Every row gives one point. Two turns around zero, p and q, are shown by what they do to some points. Where does a point land after both, in the order given? Backwards means that the second turn is done in reverse. Each puzzle has new turns, and all numbers are rounded.

Turn p:
[-0.35  0.29] => [-0.43  0.16]
[0.03 0.05] => [0.01 0.06]
[-0.23  0.40] => [-0.35  0.30]
[ 0.65 -0.47] => [ 0.77 -0.23]
[-0.10 -0.26] => [-0.01 -0.28]
Turn q:
[0.41 0.13] => [0.12 0.41]
[ 0.23 -0.20] => [0.29 0.08]
[-0.64  0.07] => [-0.42 -0.49]
Where do these land?
q, then p backwards: [0.03 0.22] => [-0.11  0.19]
q, then p: [-0.35 -0.03] => [-0.06 -0.35]
p, then q backwards: [-0.01  0.66] => [0.39 0.53]
q, then p: [-0.03 -0.28] => [ 0.26 -0.10]
q, then p backwards: [ 0.37 -0.57] => [ 0.64 -0.23]

Turn p:
[-0.02  0.42 -0.01] => [-0.05  0.39 -0.15]
[ 0.00 -0.14 -0.03] => [ 0.00 -0.14  0.02]
[ 0.07  0.23 -0.39] => [-0.08  0.07 -0.44]
[ 0.18  0.19 -0.17] => [ 0.10  0.11 -0.28]
[ 0.04 -0.85  0.82] => [ 0.38 -0.51  1.00]
[-0.27  0.16 -0.22] => [-0.34  0.09 -0.15]
Turn q:
[ 0.22 -0.10 -0.84] => [ 0.08 -0.37 -0.79]
[-0.02 -0.19  0.53] => [ 0.02 -0.03  0.56]
[ 0.12  0.29 -0.01] => [ 0.16  0.25 -0.10]
[-0.32 -0.01  0.31] => [-0.27  0.14  0.32]
Where do these land?
q, then p: [0.16 0.36 0.39] => [ 0.31  0.46 -0.02]
p, then q: [-0.32 -0.19 -0.22] => [-0.40 -0.15  0.08]
p, then q backwards: [-0.16 -0.63  0.16] => [ 0.02 -0.62  0.25]
q, then p: [ 0.32  0.47 -0.33] => [ 0.14  0.08 -0.64]

Turn p:
[-0.21 -0.08  0.81 -0.05] => [-0.73  0.12  0.15 -0.38]
[-0.28  0.14 -0.45 -0.13] => [ 0.29 -0.04 -0.48  0.06]
[-0.66 -0.16  0.14  0.21] => [-0.47 -0.37 -0.41 -0.05]
[ 0.03 -0.25 -0.22 -0.13] => [ 0.26 -0.20  0.00 -0.14]
[ 0.55  0.04 -0.52  0.15] => [ 0.60 -0.01  0.28  0.40]
[ 0.56  0.32  0.24 -0.05] => [0.04 0.51 0.45 0.11]
Turn q:
[ 0.07 -0.54  0.07  0.19] => [-0.02 -0.40  0.42  0.06]
[ 0.15 -0.20 -0.33  0.37] => [ 0.22 -0.44 -0.05  0.25]
[ 0.55  0.26  0.09 -0.05] => [0.51 0.33 0.07 0.08]
[-0.42 -0.32  0.21  0.10] => [-0.50 -0.19  0.22  0.02]
[-0.20  0.07 -0.57 -0.33] => [ 0.02 -0.21 -0.51 -0.42]
[-0.15  0.73  0.53 -0.28] => [-0.24  0.91 -0.15  0.02]
Where do these land?
q, then p backwards: [-0.26  0.33 -0.15 -0.44] => [-0.39  0.19  0.16 -0.43]
q, then p: [ 0.36 -0.05  0.11  0.10] => [-0.11  0.13  0.34  0.10]
q, then p backwards: [0.66 0.26 0.17 0.68] => [ 0.55  0.39 -0.61  0.40]
q, then p: [ 0.30 -0.37 -0.08 -0.51] => [ 0.13  0.30  0.28 -0.55]
p, then q: [-0.48 -0.12 -0.28  0.10] => [ 0.11 -0.54 -0.09 -0.14]
p, then q backwards: [-0.58 -0.03  0.23  0.08] => [-0.58  0.05 -0.23 -0.04]

Turn p:
[-0.20 -0.32 -0.04  0.23 -0.08  0.33] => [-0.21 -0.13 -0.01  0.15  0.43  0.22]
[ 0.35  0.06 -0.32 -1.05  0.26  0.10] => [ 0.51  0.13  0.17 -0.81 -0.40  0.53]
[ 0.22 -0.31 -0.16 -0.71  0.02 -0.32] => [ 0.33 -0.41 -0.04 -0.51 -0.41  0.26]
[-0.20  0.08  0.59  0.01 -0.37  0.03] => [-0.32 -0.01  0.02  0.53 -0.35  0.16]
[-0.49  0.13 -0.53  0.45  0.14  0.03] => [-0.29  0.24 -0.46 -0.17  0.55 -0.28]
[-0.02  0.10  0.41  0.49  0.22 -0.06] => [-0.30  0.05  0.31  0.31  0.06 -0.43]
[ 0.34  0.26  0.05  0.57 -0.18 -0.11] => [ 0.26  0.13  0.01  0.48  0.13 -0.47]
Turn q:
[-0.17  0.68 -0.30  0.12 -0.01  0.12] => [-0.03  0.65  0.21  0.22  0.31 -0.06]
[-0.27  0.04  0.34 -0.39  0.21  0.33] => [-0.11  0.00  0.46 -0.52 -0.08 -0.03]
[ 0.28 -0.46  0.39  0.53 -0.05  0.35] => [-0.12 -0.46  0.16  0.33 -0.50  0.49]
[-0.16  0.07 -0.04 -0.08  0.34 -0.28] => [-0.15 -0.12  0.02 -0.08  0.36 -0.24]
[-0.42 -0.48 -0.58 -0.34 -0.23 -0.67] => [ 0.10 -0.08 -0.94 -0.47  0.50  0.00]
[ 0.46 -0.13  0.68  0.29 -0.27  0.16] => [-0.17 -0.25  0.13  0.31 -0.82  0.03]
[ 0.28  0.27 -0.49 -0.13  0.01 -0.02] => [ 0.47  0.25 -0.04  0.20  0.23 -0.18]
Where do these land?
p, then q: [ 0.02 -0.24 -0.36 -0.08 -0.41 -0.60] => [ 0.58 -0.22 -0.53  0.06  0.16  0.19]
q, then p: [ 0.06  0.19  0.64  0.12 -0.02  0.49] => [-0.33 -0.02 -0.09  0.64 -0.32  0.27]
q, then p: [ 0.14  0.72  0.39 -0.23  0.34  0.56] => [-0.29  0.05  0.29  0.57 -0.79 -0.21]
p, then q: [ 0.36  0.06 -0.35  0.41  0.21 -0.09] => [ 0.05 -0.35 -0.03  0.20  0.16 -0.53]
q, then p: [-0.52 -0.30 -0.21  0.04 -0.38 -0.40] => [ 0.04  0.29 -0.34 -0.59  0.31  0.24]
q, then p: [-0.28  0.26  0.64 -0.09  0.38  0.13] => [-0.62 -0.17 -0.02  0.11 -0.52  0.13]
q, then p backwards: [ 0.63 -0.35 -0.34 -0.07  0.27 -0.07] => [ 0.58 -0.37 -0.17  0.16 -0.38 -0.23]
q, then p: [-0.61 -0.07  0.04 -0.12 -0.09  0.28] => [-0.19  0.37  0.09 -0.21 -0.19  0.47]
q, then p: [ 0.21 -0.29 -0.44  0.02 -0.32 -0.31] => [ 0.50  0.02 -0.14 -0.23  0.44 -0.11]

Turn p:
[-0.25 -0.14 -0.29 -0.08  0.05 -0.24  0.15 -0.17 -0.25] => [-0.15 -0.25 -0.17 -0.35  0.13 -0.10  0.10 -0.25 -0.12]
[ 0.19  0.19  0.12  0.09  0.57 -0.14  0.11  0.19  0.45] => [ 0.05  0.35  0.46  0.06  0.36  0.02  0.31  0.33 -0.14]
[-0.04 -0.51  0.25 -0.10 -0.39  0.47 -0.50  0.43  0.00] => [ 0.41 -0.35 -0.10  0.23 -0.51  0.51 -0.44  0.27 -0.05]
[-0.38 -0.06  0.28 -0.51 -0.20  0.60 -0.45  0.46  0.18] => [-0.19 -0.11  0.05  0.26 -0.62  0.76 -0.32  0.31 -0.23]
[-0.18 -0.45  0.74 -0.13 -0.36  0.49 -0.23 -0.19 -0.14] => [ 0.20 -0.36  0.19  0.09 -0.99  0.05 -0.19  0.07  0.18]
[ 0.39  0.03 -0.26  0.28  0.27  0.14  0.21  0.34  0.05] => [ 0.39  0.24 -0.02  0.31  0.40  0.04  0.19 -0.08 -0.23]
[-0.41  0.07 -0.19  0.51 -0.15 -0.44  0.23 -0.30  0.05] => [-0.31 -0.48  0.02 -0.03  0.46 -0.37  0.13 -0.15  0.34]
[ 0.21  0.25 -0.43 -0.06  0.10 -0.13  0.71 -0.30  0.13] => [-0.17  0.33 -0.29 -0.06  0.33 -0.20  0.68 -0.29  0.11]
[ 0.13 -0.73  0.43 -0.67 -0.22  0.26 -0.76  0.33  0.25] => [ 0.47 -0.10 -0.01 -0.33 -0.74  0.73 -0.42  0.67 -0.04]
[ 0.52  0.61 -0.19  0.10 -0.10 -0.34  0.15  0.11  0.22] => [-0.11  0.61 -0.26  0.21  0.50 -0.27  0.02  0.22  0.18]
[-0.22  0.32 -0.04  0.19  0.14 -0.53  0.41 -0.27 -0.73] => [-0.38 -0.13 -0.09 -0.21  0.22 -0.87  0.01 -0.41 -0.29]
[ 0.03  0.43 -0.44  0.37  0.30 -0.14 -0.03 -0.63 -0.23] => [-0.21  0.24  0.20 -0.19  0.48 -0.31 -0.08 -0.70  0.26]
Turn q:
[-0.45  0.22 -0.24 -0.40  0.14 -0.18  0.61  0.71 -0.01] => [-0.02  0.01  0.01 -0.52  0.34  0.43  0.89  0.18 -0.07]
[ 0.59 -0.05 -0.28  0.56  0.11  0.15  0.28  0.03  0.09] => [ 0.17 -0.14  0.21  0.63 -0.38  0.16  0.07  0.21 -0.40]
[-0.16 -0.03 -0.38 -0.13 -0.12  0.57 -0.49 -0.44  0.12] => [-0.12 -0.05 -0.26 -0.02 -0.60  0.12 -0.29 -0.50  0.43]
[-0.52  0.23  0.46  0.10  0.06 -0.37  0.20  0.28  0.34] => [-0.44 -0.09  0.49 -0.26  0.60 -0.02  0.19  0.10  0.05]
[ 0.19 -0.42  0.12  0.19  0.17 -0.29  0.06 -0.36 -0.58] => [ 0.15  0.26 -0.34  0.19  0.19 -0.22 -0.36 -0.07 -0.62]
[-0.13  0.16 -0.42 -0.22  0.23  0.19 -0.46  0.39 -0.51] => [ 0.08  0.35 -0.58 -0.07 -0.01  0.61 -0.01  0.14  0.35]
[ 0.12 -0.01 -0.47 -0.19 -0.50 -0.18 -0.13 -0.27  0.41] => [-0.13 -0.34 -0.27  0.20 -0.33 -0.46  0.33 -0.18  0.32]
[-0.20 -0.19  0.24 -0.04 -0.37 -0.16 -0.02 -0.09 -0.99] => [-0.10  0.66 -0.52 -0.41  0.06 -0.32 -0.29  0.26 -0.38]
[ 0.52 -0.27  0.21  0.21  0.24  0.42 -0.18  0.08  0.56] => [ 0.35 -0.60  0.41  0.29 -0.21  0.18 -0.43  0.08  0.09]
[ 0.05  0.36  0.77 -0.08  0.03 -0.15  0.14 -0.33  0.57] => [ 0.06 -0.07  0.85 -0.03  0.35 -0.49 -0.10 -0.22  0.24]
Where do these land?
q, then p: [-0.14  0.02 -0.40 -0.50 -0.21 -0.56 -0.14 -0.42  0.34] => [-0.09 -0.18 -0.02 -0.52  0.49 -0.13  0.63 -0.10  0.35]
q, then p: [-0.29 -0.03 -0.24  0.08  0.07  0.54 -0.31  0.18  0.41] => [ 0.05 -0.31  0.02  0.13 -0.43  0.54  0.10  0.00  0.37]
p, then q: [-0.31  0.34 -0.46  0.38 -0.23 -0.24  0.26  0.30 -0.68] => [-0.33  0.14 -0.66  0.42  0.31  0.21 -0.18 -0.49 -0.38]
q, then p: [ 0.04 -0.53  0.69 -0.15 -0.36  0.11  0.32  0.13  0.07] => [ 0.18  0.05 -0.24 -0.57 -0.32 -0.08 -0.31  0.47 -0.46]
p, then q backwards: [-0.41 -0.36 -0.01 -0.21 -0.35  0.44  0.09 -0.63  0.02] => [-0.28  0.01 -0.56 -0.25 -0.15  0.55 -0.13 -0.10  0.51]
p, then q: [ 0.46 -0.36  0.49 -0.35 -0.26  0.03 -0.23 -0.04 -0.26] => [ 0.14 -0.07 -0.29  0.09 -0.26 -0.42  0.22  0.53  0.44]
p, then q: [ 0.37  0.35 -0.41  0.37  0.24 -0.12  0.05 -0.24  0.49] => [ 0.17  0.02  0.67  0.30  0.32  0.32  0.14 -0.37  0.10]
q, then p: [ 0.14 -0.34 -0.28  0.30  0.59 -0.09  0.23  0.09  0.35] => [ 0.59 -0.30  0.21  0.11 -0.23 -0.14  0.07 -0.52 -0.07]
q, then p: [ 0.50  0.30  0.52 -0.32  0.16  0.19  0.21  0.24 -0.38] => [ 0.20  0.81 -0.03  0.25 -0.06 -0.19 -0.15  0.40 -0.20]
p, then q: [-0.35  0.62  0.10  0.39  0.35 -0.29 -0.48  0.40 -0.37] => [-0.30  0.37 -0.24  0.03  0.70  0.25 -0.74  0.02  0.14]

Turn p:
[ 0.21  0.55 -0.74  0.08 -0.65 -0.06 -0.26 -0.26  0.46  0.49  0.57] => [ 0.06  1.08 -0.41  0.05 -0.34 -0.28 -0.58 -0.07  0.52  0.18  0.21]
[ 0.55 -0.53 -0.05  0.25  0.34 -0.31  0.67  0.13 -0.27  0.11 -0.43] => [ 0.38 -0.08  0.06  0.15  0.11  0.23  0.83 -0.33 -0.51  0.52 -0.16]
[-0.16 -0.10  0.38 -0.02  0.19  0.59  0.13  0.18  0.29 -0.26 -0.51] => [-0.11 -0.36  0.32  0.32 -0.04  0.53  0.14  0.36 -0.02 -0.35 -0.36]
[ 0.22 -0.11  0.46  0.52  0.03 -0.10  0.17  0.25 -0.10 -0.15  0.11] => [-0.05  0.02  0.47  0.26  0.01 -0.25  0.27 -0.21 -0.44 -0.15  0.00]
[ 0.19  0.50 -0.01 -0.20 -0.48 -0.61  0.15 -0.62  0.29  0.42  0.39] => [-0.25  0.65  0.10 -0.42 -0.27 -0.43 -0.02 -0.30  0.70  0.48  0.09]
[-0.25 -0.50  0.15 -0.32  0.07  0.60 -0.07  0.06 -0.16 -0.72  0.05] => [ 0.19 -0.82 -0.03  0.19 -0.05  0.29  0.03  0.06  0.11 -0.67  0.26]
[ 0.16  0.69 -0.28 -0.22  0.26  0.32 -0.37 -0.12 -0.05 -0.14  0.23] => [ 0.04  0.41 -0.31 -0.41  0.28  0.07 -0.28  0.04  0.21 -0.60 -0.14]
[ 0.35  0.27 -0.43 -0.14 -0.35 -0.82 -0.61 -0.14  0.36  0.30  0.09] => [ 0.28  0.51 -0.35 -0.17 -0.02 -0.85 -0.29  0.09  0.43  0.51 -0.27]
[-0.51 -0.43  0.26  0.12  0.54  0.13  0.13 -0.01  0.13  0.04  0.14] => [-0.44 -0.40  0.10  0.35  0.48  0.21  0.14  0.12 -0.06  0.04  0.30]
[-0.54 -0.13  0.02  0.15  0.15 -0.02  0.34  0.28 -0.28 -0.45 -0.37] => [-0.34 -0.55 -0.19  0.00 -0.23  0.16  0.32  0.19 -0.53 -0.13 -0.01]
[ 0.07  0.20 -0.11 -0.49 -0.23 -0.06 -0.22  0.43 -0.18  0.38  0.13] => [ 0.40  0.19  0.07 -0.46 -0.03 -0.07 -0.35  0.40 -0.04  0.16  0.23]
[-0.30 -0.42  0.35  0.27  0.13  0.36 -0.05 -0.19 -0.48 -0.03 -0.42] => [-0.17 -0.68  0.19  0.16  0.08  0.40 -0.21 -0.34 -0.37  0.00 -0.18]
Turn q:
[ 0.20 -0.03 -0.81 -0.35  0.22  0.14  0.35  0.80 -0.20 -0.05 -0.24] => [ 0.55  0.23 -0.35 -0.78 -0.01  0.13  0.20  0.54  0.05 -0.54  0.05]
[-0.07  0.19  0.11 -0.26  0.04  0.31 -0.27 -0.27 -0.28 -0.02 -0.41] => [-0.18  0.29  0.17 -0.12  0.24  0.06 -0.28 -0.26 -0.13 -0.18 -0.44]
[-0.29 -0.01  0.19 -0.37 -0.17  0.37 -0.38 -0.10  0.42 -0.06  0.04] => [-0.47 -0.19  0.12 -0.08  0.07  0.00 -0.16 -0.19  0.57 -0.07 -0.30]
[-0.39 -0.18  0.42 -0.36 -0.26 -0.06  0.34 -0.25 -0.22  0.18 -0.21] => [-0.17 -0.49  0.26  0.06  0.12  0.27  0.19 -0.36 -0.36 -0.28 -0.26]
[-0.43  0.15  0.21 -0.06 -0.12  0.16 -0.01 -0.27 -0.43  0.05  0.40] => [-0.52 -0.06  0.04  0.07  0.06  0.55 -0.15 -0.16 -0.25  0.09  0.11]
[-0.31 -0.02  0.13 -0.11  0.22 -0.36 -0.18  1.11  0.53 -0.14  0.25] => [-0.39 -0.41 -0.25 -0.08 -0.04 -0.46  0.32  1.01  0.38 -0.21  0.13]
[-0.16  0.19 -0.97  0.13 -0.21  0.00 -0.06  0.13  0.15 -0.30 -0.10] => [ 0.18  0.29 -0.78 -0.32 -0.54  0.05 -0.06  0.01  0.23 -0.07 -0.13]
[-0.23  0.22  0.39  0.03 -0.37 -0.17  0.04 -0.22 -0.14 -0.27  0.16] => [-0.42 -0.07  0.17  0.40 -0.34  0.16 -0.03 -0.15 -0.21 -0.09 -0.01]
[ 1.78  0.22  0.17 -0.19  0.54 -0.54 -0.01 -0.23 -0.14 -0.04 -0.20] => [ 0.75  1.04  1.12 -0.13 -0.04 -0.82  0.36  0.03 -0.26  0.25  0.38]
[ 0.49 -0.43 -0.28 -0.31  0.16  0.02  0.20 -0.32 -0.29  0.10  0.03] => [ 0.43  0.09  0.28 -0.51  0.10  0.01  0.04 -0.41 -0.17  0.02  0.34]
[-0.20 -0.73  0.22  0.29  0.20 -0.02 -0.05  0.31 -0.29 -0.16 -0.27] => [ 0.17 -0.51 -0.16  0.03  0.32 -0.34 -0.46  0.14 -0.35 -0.31  0.21]
[-0.20  0.12 -0.13  0.78  0.41 -0.07  0.17 -0.20  0.48 -0.02  0.11] => [ 0.13  0.12 -0.65  0.63  0.20 -0.17  0.17 -0.07  0.19  0.34  0.23]
[ 0.16  0.19  0.32  0.55 -0.32  0.21  0.30 -0.18  0.03 -0.09  0.22] => [ 0.17  0.04  0.15  0.72 -0.18  0.34 -0.14 -0.04  0.08  0.11  0.18]
[-0.34  0.12  0.03  0.23 -0.36  0.01 -0.42 -0.31  0.39  0.81  0.22] => [-0.22 -0.37 -0.09  0.13  0.01  0.22  0.01 -0.10  0.24  0.93 -0.49]
Where do these land?
p, then q backwards: [ 0.03  0.57 -0.52 -0.47  0.20  0.13  0.18  0.28 -0.63  0.00 -0.09] => [-0.12 -0.04 -0.87 -0.30  0.15  0.05  0.16  0.32 -0.60  0.09 -0.02]
q, then p: [-0.06 -0.23  0.05  0.00  0.26  0.02 -0.64  0.19  0.40  0.28 -0.57] => [ 0.10 -0.20 -0.21 -0.06  0.36 -0.28  0.27  0.40 -0.02  0.58 -0.51]
q, then p: [-0.19  0.26 -0.45  0.56  0.07 -0.47 -0.33 -0.66  0.34  0.03 -0.44] => [-0.17  0.48 -0.59 -0.23 -0.24  0.00 -0.16 -0.39 -0.08  0.78 -0.44]
p, then q: [ 0.62 -0.33 -0.37  0.23  0.55 -0.06  0.27  0.48  0.34  0.15 -0.24] => [ 0.79  0.56 -0.05  0.28  0.33  0.30  0.20  0.38 -0.27 -0.03  0.16]
q, then p backwards: [-0.14 -0.37  0.37 -0.27  0.20  0.42 -0.33 -0.57  0.16 -0.30  0.05] => [-0.12  0.00  0.42  0.23  0.10  0.05 -0.33 -0.72 -0.14  0.09  0.47]
p, then q: [-0.28 -0.31  0.48 -0.15 -0.09 -0.53 -0.02  0.37  0.29 -0.34  0.35] => [-0.08 -0.66  0.02  0.20 -0.19 -0.27  0.38  0.36 -0.27  0.02  0.49]
p, then q backwards: [ 0.59 -0.05  0.07 -0.20 -0.40  0.25  0.21  0.20 -0.31 -0.27  0.47] => [ 0.65 -0.29 -0.23 -0.17 -0.11 -0.03  0.56 -0.10 -0.09 -0.39 -0.07]
q, then p: [-0.20  0.61  0.39 -0.48 -0.19 -0.25  0.39  0.38  0.38  0.12  0.07] => [-0.36 -0.19  0.30  0.30 -0.57  0.38  0.53  0.34 -0.34 -0.07  0.09]
p, then q: [-0.31  0.34  0.42  0.66 -0.19 -0.23  0.17 -0.11  0.02 -0.26  0.15] => [-0.53 -0.31 -0.27  0.38 -0.24  0.11  0.03 -0.22 -0.54 -0.14 -0.16]
q, then p backwards: [-0.24 -0.32  0.47 -0.25 -0.18 -0.03 -0.28 -0.69 -0.71  0.29  0.18] => [-0.33 -0.11  0.58  0.52  0.10  0.11  0.06 -0.23 -0.77  0.48 -0.15]
p, then q: [-0.05 -0.26 -0.33 -0.08 -0.25  0.33  0.13 -0.24 -0.52  0.13 -0.28] => [ 0.22  0.01  0.18 -0.36 -0.01  0.30 -0.47 -0.41  0.22  0.23 -0.07]
q, then p: [ 0.24  0.09 -0.57  0.46  0.02  0.43  0.24  0.35  0.24  0.18  0.35] => [ 0.49  0.79 -0.03  0.33  0.07  0.16 -0.06  0.31  0.15 -0.18  0.10]
